Rows are points. Each copy is the shape, with its points in the same order, turned, moved and blurred by noise. Say if it was mirrored as well.

Shape, 5 rows:
[[ 27  58]
 [-10 -23]
 [-22 -23]
 [-18 -17]
 [ 24   1]]
Copy 1, 5 rows:
[[ 23  51]
 [  6 -36]
 [-11 -34]
 [ -8 -35]
 [ 26  -5]]
Copy 1 is: only turned
Copy 2:
[[ 57 -11]
 [-28  -5]
 [-34   3]
 [-27  -2]
 [  4 -30]]
Copy 2 is: only turned
Copy 3, 5 rows:
[[-19  70]
 [  1 -19]
 [ -7 -26]
 [-11 -20]
 [ 13  20]]
Copy 3 is: only turned
Copy 4:
[[-25 -54]
 [ 29  18]
 [ 32  29]
 [ 17  28]
 [ 23 -27]]
Copy 4 is: mirrored

Shape, 8 rows:
[[ -8  -1  18]
 [ -7 -15  25]
 [ -6  35 -31]
 [ 75   0 -10]
 [  2  40 -17]
 [-33 -12  -6]
 [ -4   8 -26]
 [ 38 -25  -6]]
Copy 1, 8 rows:
[[ -7  -1  24]
 [-15 -12  35]
 [ 25   8 -27]
 [ 66 -52  27]
 [ 30  12 -13]
 [-30  -7  -4]
 [  9 -13 -15]
 [ 20 -53  23]]
Copy 1 is: only turned
Copy 2:
[[ 29   6   5]
 [ 31  -9  13]
 [ -9  45 -15]
 [-25  25  72]
 [  1  48  -5]
 [ 14 -10 -25]
 [-11  21  -8]
 [-14  -7  42]]
Copy 2 is: mirrored
Copy 3 (8 x 3):
[[  5  11  12]
 [  2  -2  18]
 [ 20  56 -25]
 [ 88  25  27]
 [ 19  57 -11]
 [ -7   3 -19]
 [ 24  27 -24]
 [ 57  -3  11]]
Copy 3 is: only turned

Shape (7 x 4):
[[ -5 -10 -10 -18]
 [  5  13  24   7]
 [ 65 -36  23 -55]
 [  0  27 -22  -2]
 [  5  -2 -27  -3]
 [ 17  -6 -22  11]
 [ -9  38  31  -6]]
Copy 1, 7 rows:
[[ -5 -12 -29  -1]
 [ 20   7   7 -11]
 [ 27 -95   1  -5]
 [ 26  19 -36   1]
 [ 10  -1 -37  19]
 [ 17  -3 -24  30]
 [ 29  18  -3 -37]]
Copy 1 is: only turned
Copy 2, 7 rows:
[[ 12   0  -6 -23]
 [-14  30   8  -4]
 [-47   7 -60 -60]
 [ 41  29  -7  -7]
 [ 24   6 -20  -2]
 [ 17   5 -26  11]
 [ -1  52  31 -14]]
Copy 2 is: mirrored
Copy 3 (7 x 4):
[[  1  25  -6  -8]
 [ 21 -15 -14   4]
 [ 71  54  34  20]
 [  5  17 -47  -2]
 [ -5  28 -26   7]
 [ -4  24 -23  27]
 [ 30 -26 -28 -21]]
Copy 3 is: mirrored

Shape:
[[-32  11 -32  16]
 [  5   2 -32  19]
 [ 12 -41 -20 -24]
 [ 53  40  -1  14]
 [-14  -1   9 -30]
 [-43  22 -42  23]
 [ 24 -51   6   1]]
Copy 1, 7 rows:
[[-22  -4 -36  10]
 [  4 -24 -28   4]
 [-13 -43  22 -26]
 [ 65  12 -15 -17]
 [-18   6  17 -22]
 [-30   0 -56  16]
 [ 12 -39  44   4]]
Copy 1 is: only turned
Copy 2 (7 x 4):
[[-10   0 -30  42]
 [  3   7 -37  -2]
 [ 48  15  13  -1]
 [-33   3 -21 -60]
 [ -9   7  29   9]
 [-20  -1 -48  51]
 [ 51 -19  12 -12]]
Copy 2 is: mirrored
Copy 3:
[[ -9   1 -44 -10]
 [ 21 -14 -27  -1]
 [ 20 -18  24 -38]
 [ 58  20  -7  41]
 [ -2  23  11 -24]
 [-11   3 -63 -11]
 [ 14 -37  39 -10]]
Copy 3 is: only turned
Copy 4, 7 rows:
[[-18  44  35  12]
 [ 15  29  38   2]
 [  4  -1  23 -50]
 [ 61  17  -8  24]
 [-19  10 -14 -15]
 [-23  60  40  21]
 [ 11 -34  30 -29]]
Copy 4 is: mirrored

Shape, 9 rows:
[[  7 -15   7 -15 -29  41]
 [-50 -23 -17  22  -9 -11]
 [-71 -17 -35  -3  -7   2]
 [-57  13  28   4   8 -25]
 [  5 -14 -12  25  38 -30]
 [  5  73 -18 -25 -25  11]
 [ 31 -13   2 -22 -21  28]
 [ 24 -19  13 -19  46 -29]
 [ 27 -28   7 -13 -13 -21]]
Copy 1:
[[ 25 -46  39 -20 -14 -25]
 [-35 -35  -5  39 -16  -4]
 [-32 -50 -16  19 -50  24]
 [-52   2  28  22 -20  29]
 [ -4  14 -22  21  18  10]
 [ 34  26  48  -5 -62  10]
 [ 33 -22  30 -36   1 -23]
 [  3  21 -16 -30  30  17]
 [ -1  -8   3 -20  12 -41]]
Copy 1 is: only turned
Copy 2:
[[ -1 -14  20  -7 -29  30]
 [-46 -12 -27 -30  -2 -23]
 [-66 -18  -3 -39  15 -12]
 [ -3 -14   0 -42  13 -58]
 [  8  -3 -54   0  34 -14]
 [ -7  24  62  36  18 -14]
 [ 11 -16  14  15 -19  38]
 [ 39 -35 -31   3  44   3]
 [ 14 -40 -22  26  -8   3]]
Copy 2 is: mirrored
Copy 3 (9 x 6):
[[ 34   8   4 -58  12  13]
 [-19   2  48 -16 -13 -15]
 [-37   4  58 -30 -12  23]
 [  6  33  40  14 -44   5]
 [-10 -38  12  19 -25 -26]
 [ -2  37 -30   4  23  50]
 [ 30 -14 -24 -55  11   8]
 [ 21 -46 -24  -6 -51  -4]
 [  8 -10 -21 -33 -26 -25]]
Copy 3 is: mirrored
Copy 4:
[[-35 -44   8 -19 -12 -14]
 [-12   2  18  13 -16  60]
 [-16  -8  19  -5 -47  69]
 [  1  39  43 -22  -4  37]
 [ 28  12 -31  10  13  28]
 [ 12  12  28  -1 -69 -49]
 [-10 -48  -5 -18  -2 -30]
 [ 39  -2 -24 -39  24   6]
 [ 22 -43   6 -10  14   0]]
Copy 4 is: mirrored

Shape, 12 rows:
[[ 18 -27 -22  32 -15  53]
 [-80  18  -1   0  -5 -17]
 [-10 -27 -21  -8  26 -29]
 [ 21  49  20 -30  -9 -18]
 [  5 -23   9 -30 -25 -13]
 [ -3  61   3  13   0 -19]
 [-55 -26 -16   4 -18 -37]
 [  9  -7 -31  65   4  -5]
 [-21 -28   9  31   6 -17]
 [ 10 -17  19 -17  16  22]
 [ 32   6   6  67 -35 -23]
 [ 12  17 -18 -30  16  35]]
Copy 1, 12 rows:
[[ 44  29  29  -1 -53  16]
 [ -7   9 -40   6  40  55]
 [-38  -9 -18  17 -29  20]
 [-13  21 -19   6  27 -48]
 [  7 -33 -18  -5  -9 -10]
 [ -8  44 -15  35  44 -13]
 [ -2 -29 -35  34   9  53]
 [  2  34  21  54 -28  25]
 [ -7 -12  12  19 -10  34]
 [-13  -1  14 -29 -15   1]
 [ 26   3  43  69   3 -11]
 [  5  37 -28 -30 -21 -13]]
Copy 1 is: mirrored
Copy 2:
[[ 42   6  17  43 -36  -4]
 [-63  23  31 -31  -1  -3]
 [-21 -26 -21   4  15  18]
 [ 24  39 -13 -41  48 -12]
 [ 19  -3 -17 -39 -10  17]
 [ -7  38   6 -14  44 -42]
 [-51 -14  -7 -27 -26  -4]
 [  0 -17  -1  43  -6 -48]
 [-11 -34  18  -4  -5 -14]
 [ 31  -4  17  -6  15  29]
 [ 31 -14  -5  -1  -7 -79]
 [ 24  41   1  17  24  31]]
Copy 2 is: only turned
Copy 3, 12 rows:
[[ 17 -16 -16  35  20 -33]
 [-61   2  -2 -13 -58  21]
 [-15 -39   6 -28   6  22]
 [ 28  29 -22 -50 -21  38]
 [ 11 -16 -10 -53 -13 -21]
 [ 10  23 -31  -9 -33  54]
 [-46 -42 -10 -23 -48   3]
 [  7 -50 -29  44  -9  24]
 [  1 -41  11   0 -41   9]
 [ 24   1  26 -17   4 -11]
 [ 49 -43 -55  16 -39  17]
 [  6  28  -4 -18  29  10]]
Copy 3 is: mirrored

Shape, 12 rows:
[[  9  -6   7 -36  32  20  30  22]
 [ -3  26   5 -24   4  41 -46 -12]
 [-26  12 -13  42 -47  -5 -44   2]
 [ 10  55   4   7  55  45 -14 -13]
 [-19 -10 -35  28 -34 -22 -55 -22]
 [ 25  29 -28  -3  26  72  39  14]
 [ 21 -17   1  24  33  15  22  39]
 [-23  33  11  29  -1  48 -29 -53]
 [ 30   0  13   5  -7  -5  31  38]
 [ 19 -18   1 -21  -9 -40  13  -6]
 [-29  -2 -13  -2 -12 -28  13  21]
 [  9 -27  14   3  23  27  39  16]]
Copy 1 (12 x 8):
[[  8   1  16  17  33  13  41  -5]
 [  5  43  50   1 -31  -3  -5 -22]
 [-33  30  -1  21 -54  -6 -37  42]
 [ 22  77   6   7  13  14 -10 -35]
 [-24  -6 -20   2 -70 -10 -46  12]
 [ 20  60  13 -19  26  53  28  15]
 [ -4  13  -3  29  41  49  -4  13]
 [ 32  73   5  35 -58   1 -10  -7]
 [  5  -4   8  17  33  10   2  49]
 [ 18 -36 -15   5   5 -30   4  19]
 [-36  -2 -16  18  -2 -11  16  27]
 [ 19   0   2  35  21  37  35  11]]
Copy 1 is: only turned
Copy 2:
[[-31 -23 -14 -21  22  -2 -16   7]
 [ 30   5 -14 -50  15  56   9 -13]
 [ 79  45   6  11   7  18  28   2]
 [-11   3 -17 -15  51  64   3 -50]
 [ 90  43 -21   7 -18  10   3 -14]
 [-37 -28 -18  21  28  66   1  10]
 [-13   7   0  21  45   4 -36  14]
 [ 65 -15 -13  -7  42  57  26 -42]
 [-13   1  34  14  12  -9 -12  13]
 [ 17  -5   8  -7 -23 -34 -18 -15]
 [ 20  18 -13   7   1 -32  20   9]
 [ -5 -31  -2   9  40  -3 -28  16]]
Copy 2 is: mirrored

Shape (13 x 9):
[[ 22  16 -27  35  -6  11 -16  34 -21]
 [ -7   9  13  19   3 -47  14 -24  51]
 [ 41  18 -47 -39 -26  58 -25   4   1]
 [ -8  44 -33  56  31  17 -12  48  -7]
 [-14   4  42  31  -1 -15  41  11  34]
 [  0 -34  -1  12 -52   6   3 -43  22]
 [-14  46  -3  39  19  29 -14  13 -21]
 [ 25 -41 -38 -10 -28  45 -10  -9   0]
 [ -6 -52   4   3 -10  11 -16 -24   9]
 [-46  -9 -11  22 -13  -2  37 -10  35]
 [-11  12 -24   9  18  18 -23  40 -25]
 [ 18  19   8  33  33 -12  39 -24  42]
 [ -5  26 -26  21  16   3   8  22 -49]]
Copy 1 (13 x 9):
[[ 45  37 -31  14 -10 -20  -2  14 -14]
 [-12 -27 -13  -2 -10  -1  32 -24  57]
 [ 26  37 -61 -41   4  16 -60  41  -5]
 [ 27  73 -27  29 -26  -8  38  15  -6]
 [ 23 -33  -8  25 -20  32  46  -4  35]
 [  6 -44 -53   9  24  16 -29 -29  11]
 [ 29  64  -8  28 -11  24  10  -5   1]
 [ 19  -6 -65 -15  37   9 -35  22 -25]
 [-10 -31 -22  10  40  12 -14  -2 -11]
 [ -8 -23 -51   8 -11  37  39 -27   2]
 [ 17  44 -11   6 -15   0   7  22 -35]
 [ 19   2 -22  -6  16  18  52  -6  64]
 [ 46  47  -8  -6 -14   2  21 -13 -30]]
Copy 1 is: only turned
Copy 2 (13 x 9):
[[ 14  -8 -20  34 -40 -19 -36  27 -40]
 [ 18  17   0  10 -18   4  30 -21  38]
 [ 19   7 -42   5  34  23 -81  35 -39]
 [-20 -11 -48  60 -54 -40 -30   6 -24]
 [-26  20  -5   1 -44  13  41   4  10]
 [ 14 -24  30 -19  -6  46 -17  17  17]
 [-39  -1 -13  44 -28 -32 -38   0 -23]
 [ 18 -41 -14  -6  16  35 -40  46 -27]
 [  2 -39  18  -4  15  14   2  42   7]
 [-24 -25 -22 -19 -32  17   7  -7  33]
 [-13 -16 -35  21 -17 -46 -33  32 -28]
 [ -3   9 -18  35 -12  22  35 -39  -3]
 [-12 -16 -22   7 -32 -46 -31  -5 -49]]
Copy 2 is: only turned
Copy 3, 13 rows:
[[ 37   0  11  18   6 -15 -35  35 -30]
 [ 38  30 -16  14  21 -11  28 -43  23]
 [ 17 -13 -33 -64  16 -39 -56  40 -20]
 [ 45  18 -26  61  21   7 -34  47 -31]
 [ 37  31  -5  14 -19  27  40  -5  19]
 [  0   5 -16 -25 -38 -57  12 -26  14]
 [ 21  12 -28  31  -8  26 -43  16 -41]
 [ -8 -29 -15 -34  -8 -57 -24  36   3]
 [-26 -11  -5  -7 -17 -34  -2  -8  27]
 [  5  35 -42  15  -9 -22  45   2   4]
 [  3  11  -5  20  20   5 -37  44 -27]
 [ 54 -16 -35  23  16  11  29 -24  14]
 [ 11   1   3  22  20  10 -18  26 -62]]
Copy 3 is: only turned

Shape, 13 rows:
[[-16   7  -4  17 -22 -51 -19   4   8]
 [-28  43   1  30  25  67  -3 -35  29]
 [-15 -15 -13  22  61 -29 -60  32  -2]
 [ -2 -24 -16  19   8  30 -42  17  46]
 [-31  22  20 -33   5  27 -25  37 -18]
 [-36  21 -20  31 -33  18 -20  19 -28]
 [ 12   3  11   8  12  33  47  -4   7]
 [-10  67  -9 -27   6  40  -5   5 -10]
 [-12 -23   1 -27 -16  -9 -48 -12 -58]
 [-44 -21  21 -20  -7  -4   0  32  10]
 [-54   5 -12 -13  -4  -8   8 -27 -21]
 [  4  -9 -20  34  12 -73  40   8  43]
 [ -1 -35 -29 -23  -6  -6  -4  27  33]]
Copy 1 (13 x 9):
[[  8  42   8   8 -36  23 -20 -24 -22]
 [  6 -52   6  29  34  52  39  25  -5]
 [ 38 -18 -31  19 -71  -5  -9 -17  13]
 [-18 -23 -37  32  -6   7 -26   0  14]
 [ -6 -16  19 -36 -40  25 -10  39  21]
 [-17  23  24  18 -31  11  17  46 -23]
 [ -4 -13  30 -20  40 -10  24 -13  14]
 [ -5  -6   8 -34  -4  52  41  37   9]
 [-43  -9  23 -24 -83  14   0 -18 -23]
 [-12   6  40  -6 -27  11 -39   2  29]
 [-18   5  54   8 -34  39  20 -20  10]
 [ 37  61   4  23  15  -6  -6 -65  14]
 [-35  21 -15   3 -14   1 -27 -19  40]]
Copy 1 is: mirrored
Copy 2 (13 x 9):
[[-32   8 -12  25  -4 -10 -58  -3   4]
 [  5   8  52  56 -13  62  14  29 -38]
 [-19 -48   3 -25  -5   4 -55  63 -16]
 [-25   2   9  10 -39   4  13  69  -7]
 [ 22  33  31 -34 -19  40 -31  17   4]
 [  9  29 -26  24  -1  54 -38  28   0]
 [ 40   7  17  32  -2   1  30  -4 -28]
 [  8  43  41 -10  23  61  -4   4 -20]
 [ -3  10 -43 -43 -36  32 -42 -11 -29]
 [ 13   1  15  -5 -42   3 -21  -2  33]
 [ -3  -9  -6  14 -15  50 -29 -34   2]
 [-26 -33  -2  48  34 -53 -20  -8  14]
 [-24  -1 -11 -16 -16 -12  20  19  23]]
Copy 2 is: mirrored

Shape (15 x 11):
[[-14 -10 -55  51  -6 -22   7   9 -34   8  28]
 [ 28 -10 -60  34  24   5 -12  27  54 -28 -16]
 [ 45 -10  -5  44  -4 -12 -48  -1  20  -7 -15]
 [ 42 -44 -66  32  17 -33 -34   8 -40  24  45]
 [-23  18   7   6 -19  18  45 -63  24 -11   8]
 [-27 -16  -3   0 -27   4   5  15 -26  31  41]
 [-33   8  13 -43 -27 -38  50  -9   1   0  14]
 [-28  -9 -17 -34 -17  15  -2 -31  18  15   9]
 [-28 -20  -8 -22   6 -30  37 -30 -41  24  49]
 [-39  -6  28 -18   3  15  31 -22   2 -17  42]
 [-11  11 -35  36  32   5 -41 -10  17 -37 -53]
 [ 30  40 -34  10  50   3 -11  34  13  -2   2]
 [ -6  27 -20  12 -29  11  -5 -44   9   9  -7]
 [-11  13   9 -50 -41  27  34 -30 -15 -41  11]
 [-24 -20  14 -23 -11  19  67 -24 -28  23  -5]]
Copy 1, 15 rows:
[[ -5 -20 -29   0 -22  26  -8  55 -46  -9  16]
 [ 37   3 -89 -26   4  22  24  17  25  -5   9]
 [  6 -15 -41  17 -42  33  -2   2  56 -15  -3]
 [  3 -62 -46  42 -12  48 -31  43 -11  23  48]
 [  1  34   4   1  -5 -13  39 -41 -46 -22 -16]
 [-36 -39  18 -15  -1  24  -2  14 -39  28  -5]
 [-37   1  37 -24  33  -8  22 -13 -31 -30  26]
 [-12  -8   5  -2   7 -26  27 -25 -11  22   0]
 [-32   3  23  27  19   4 -12  -3 -72  12  40]
 [-27  32  20 -20  17   6 -11 -40 -46   2  -4]
 [ 18  46 -61   2 -26 -18  -6  35  38 -10  -9]
 [ 56  18 -16  -5  20  33   3  36  24   9  18]
 [ 16   4   3  11 -34 -20  32  -6  -6  -8  -7]
 [  9  -2  33 -23  22 -35  -6 -42 -38 -33 -23]
 [-39   4  12  25  53   2  25 -10 -47 -17 -33]]
Copy 1 is: only turned
Copy 2 (15 x 11):
[[ -4  -3 -48  12  11  40   7 -15 -17  12  50]
 [  7  40 -46 -27  52 -16   2  35   3 -39  16]
 [ 24 -14 -14   5  70  12  -3  52  -8 -12   2]
 [ 13 -36 -39   8  65  28   0 -39 -51 -24  50]
 [ 20  11  31  -7 -32  -7 -33  17  26  47  11]
 [-29 -52 -11 -15 -21  41 -14 -13 -11   9  16]
 [  7 -23 -11  13 -60  14 -65  -8  26   2 -14]
 [-31 -15  16  -7  -9 -18 -48  -1  -3  15  -1]
 [  6 -36   9  19 -32  30 -35 -63  -1   9  18]
 [ -6  -6  37 -17 -36  40 -40 -12  31  -1   6]
 [-26  57  -7  36  45  -4  10  49   6 -16   7]
 [ 16  37 -27 -16  15   6  22  12 -36 -41 -23]
 [  1   3   6  10  -2  -8 -30  35 -19  40  12]
 [ -1  -7  41   0 -66   8 -63  30   3 -12  28]
 [  0 -41  23  10 -61 -15  -8 -17  31  10  20]]
Copy 2 is: mirrored

Shape, 17 rows:
[[-37  -7 -44 -22 -22   3   8 -32 -38 -24 -31]
 [  8  36  -5  13 -22  28   3  36  -4  32   0]
 [  1   6  50  -2  25  -5  -1 -25  14 -35  10]
 [-20 -12 -46  25  23 -36   4 -13  36  31 -34]
 [-46  17 -27 -46 -32  24   4  16  -7 -27  25]
 [ 27  23 -47 -42  31  27   9  28   4  27  50]
 [-21  38  28 -18 -35 -52  36 -35  32   2   3]
 [ 23 -23   2  36  -4  11   1  38 -45   7 -39]
 [ 23 -34  -4 -32  15  -7   5 -31   7   9 -17]
 [  8  30 -29 -48 -23 -29  -9  22  19 -23 -14]
 [  9 -24   5  23  -3 -57   4  52   7  -4  35]
 [ 39  38  -3  18 -24  20 -33   0 -46 -40  10]
 [-33   8  -2  -2  45  23 -16  -3 -42  53  36]
 [ 18 -24 -16  -8   9  17  43  11  20  34  -3]
 [-20 -29   1  36  46 -24  47  53  21   4  31]
 [ 12 -13 -14 -48  -1  23  -2 -30  -3  36  37]
 [-31  36  -7  23 -40  27 -33 -23  36  -7  36]]
Copy 1 (17 x 11):
[[-25 -22 -12 -27  14 -26 -19   8 -66 -22  29]
 [-26 -36  16  16   5   5  36  12  10  47  10]
 [  0  29 -10  14  -9  34   6  -5  20 -45   0]
 [  9 -33  14 -23 -13  24 -48  -7 -34  25 -45]
 [-22 -16 -41 -28 -22  -2  43  31 -40   4  46]
 [-25 -19 -70  18   8  46  12   2  -8  71  23]
 [ 19   8  21 -30 -12  26  52 -58 -30 -19  -5]
 [ -3 -19  20  44  23 -50 -20  25   7  21  -3]
 [ 29  -4 -14  11  21  28 -41 -12 -19  -3  25]
 [ 23 -29 -45 -44  18  -7  30  -9  -4  12   6]
 [ 27  30 -16   8 -40 -29   4 -10  18  47 -23]
 [-56 -12 -18   4  22 -39  11 -14  46  -6  35]
 [-60  41   1  14  11  42 -13  35 -25  48  12]
 [ 19 -31  -8  46  -7  29 -12  -5 -28  35   8]
 [ 13  18 -22  52 -57   7  -4  14 -17  35 -54]
 [ -8   3 -20   5  10  51 -13 -10 -25  32  62]
 [-47 -25  18 -41 -54  27  20  -4  21   1  34]]
Copy 1 is: mirrored
Copy 2, 17 rows:
[[-22 -46 -11  11  38  23  40  38 -13  -9 -36]
 [-29  10  -4  -2 -35  29   2  21   7  45  29]
 [-35  -9  20  31  -5  -7 -13 -27   3 -49  20]
 [ 15  -5  19  41 -27   0  13  35  54   9 -43]
 [ -1 -36 -10 -49  36  24  14   5  -7  -1  26]
 [ -5  29 -49 -57 -19 -13 -13  -3  32  16  -1]
 [-54 -33  45  10  13  23 -47  38  45 -23  10]
 [-27  24   3  42 -32   3  35  31 -56  26  -9]
 [-11  21   1  23  25   8 -15   0   5 -15 -49]
 [-13 -52  -9  -8   2   5 -41  16  -3  23 -11]
 [  2   8  54 -12 -38 -43  -9  14 -26  18  12]
 [-76 -25 -34  25 -19  -8  17 -22 -31  29  11]
 [-22  42 -38   6  25 -36  39  26  34  -2  36]
 [ -1  48  13 -15 -23  26  -1  10   7   9 -33]
 [ 23  24  52 -17 -59 -33  14  16  -4 -24   3]
 [-29  34 -11 -20  47   3  -5  -9  32   3 -16]
 [-35 -38  23  12   7  24  24 -32  48  25  42]]
Copy 2 is: only turned
